Each point is reached from the start by the listed moves, each made once or not at all, plus a little noise. Is the number of moves made odd or even? Then give how often each move was made.

Moves:
(1): [ 34   4 -28]
(2): [31 18 31]
(3): [ 25 -27  17]
Start: [-5  6 -6]
Points:
[61 30 -3] -> even (1, 1, 0)
[ 21 -20  11] -> odd (0, 0, 1)
[-4  6 -6] -> even (0, 0, 0)
[87  2 14] -> odd (1, 1, 1)

Moves:
(1): [  1   6 -33  -4 -16  11   0  -1  -6  35]
(2): [  2 -10 -18   0   7  14 -12  33  30   4]
(3): [ -5  -6   9 -24   9   1 -36 -14  -8  11]
(4): [  9  20  -6  -9  -6  12  -4 -19  47   9]
(5): [ -8  15   5  -1   7  21 -10   0   1   2]
(6): [ -6 -21  25  -7   8   4  13 -10  -8   2]
(7): [-10 -12 -20  -8  20  11  -3  -5  -3  -3]
(8): [ 29 -17 -27 -15  24   9   0 -28 -11 -17]
Start: [ -5   6 -11   0   8   4  -2  13   5   1]
Points:
[ 16 -33 -82 -68  56  66 -44 -31  47  43] -> odd (1, 1, 1, 1, 0, 1, 1, 1)
[-21 -11 -22 -36  24  56 -48  21  15  56] -> odd (1, 1, 1, 0, 1, 1, 0, 0)
[  0 -39 -69 -60  68  74 -52 -10   1  36] -> odd (1, 1, 1, 0, 1, 1, 1, 1)
[ 17   2 -76 -34  60  70 -32  -5  68  -4] -> odd (0, 1, 0, 1, 1, 0, 1, 1)

Moves:
(1): [ -9   4 -32   6   1  16 -22  -2  -8 -47  24   5  -9 -22]
(2): [-18  21   0 -26   7 -13   5   2  -4  10  -5 -11  -4   3]
(3): [-33   3   4 -18  -5  -7  31 -18  -1  33 -36  -6  -1   0]
(4): [-38   2 -24 -40  -6  12  12   2  17 -19 -18 -10 -15  14]
(5): [  6 -17  -5 -10  19  19  -9 -13  14  -8  -8   8   8  -2]
(6): [-12   5   8   3 -10 -37 -18   1 -27 -31  32 -13  23  27]
(7): [-10  29   0   3  13   2 -16  11   3  12  15 -22  21  23]
(8): [-17 -16  -6   0  -9 -28  -6  14 -20 -14  17  24 -10  18]
(9): [ -3 -25  10  -8  -8 -22  11  12 -31  17   0   2  -5  -4]
(10): [ 29 -12   0  30   9  10   2 -14  -6 -13   6   7   2  -5]
(11): [ -1 -46  28  35   7 -28  29   7 -22  18  20  37 -18 -37]
(12): [ -5  -1  -5  -7 -18   6   6  -3  -2  -8  14  10  -9   4]
Start: [ -7 -12 -15  17  16  18  11   0  -3  21  13 -10   6  -4]
Points:
[-121   47  -72  -64    8   34   27  -10    2    3    6  -44  -11   20] -> even (1, 1, 1, 1, 0, 0, 1, 0, 0, 0, 0, 1)
[-59 -83 -11  36  19 -54  62   1 -94  25  39  49 -40 -50] -> odd (1, 1, 1, 0, 0, 0, 0, 1, 1, 1, 1, 0)
[-26 -54  16  47  -5 -41  28   5 -55  -1  79  24   2  -9] -> odd (0, 0, 0, 0, 0, 1, 0, 0, 0, 0, 1, 1)
[-92 -42 -76 -67   3   9   9  11 -36 -47  38  18 -39   8] -> odd (1, 1, 0, 1, 1, 0, 0, 1, 1, 0, 0, 1)
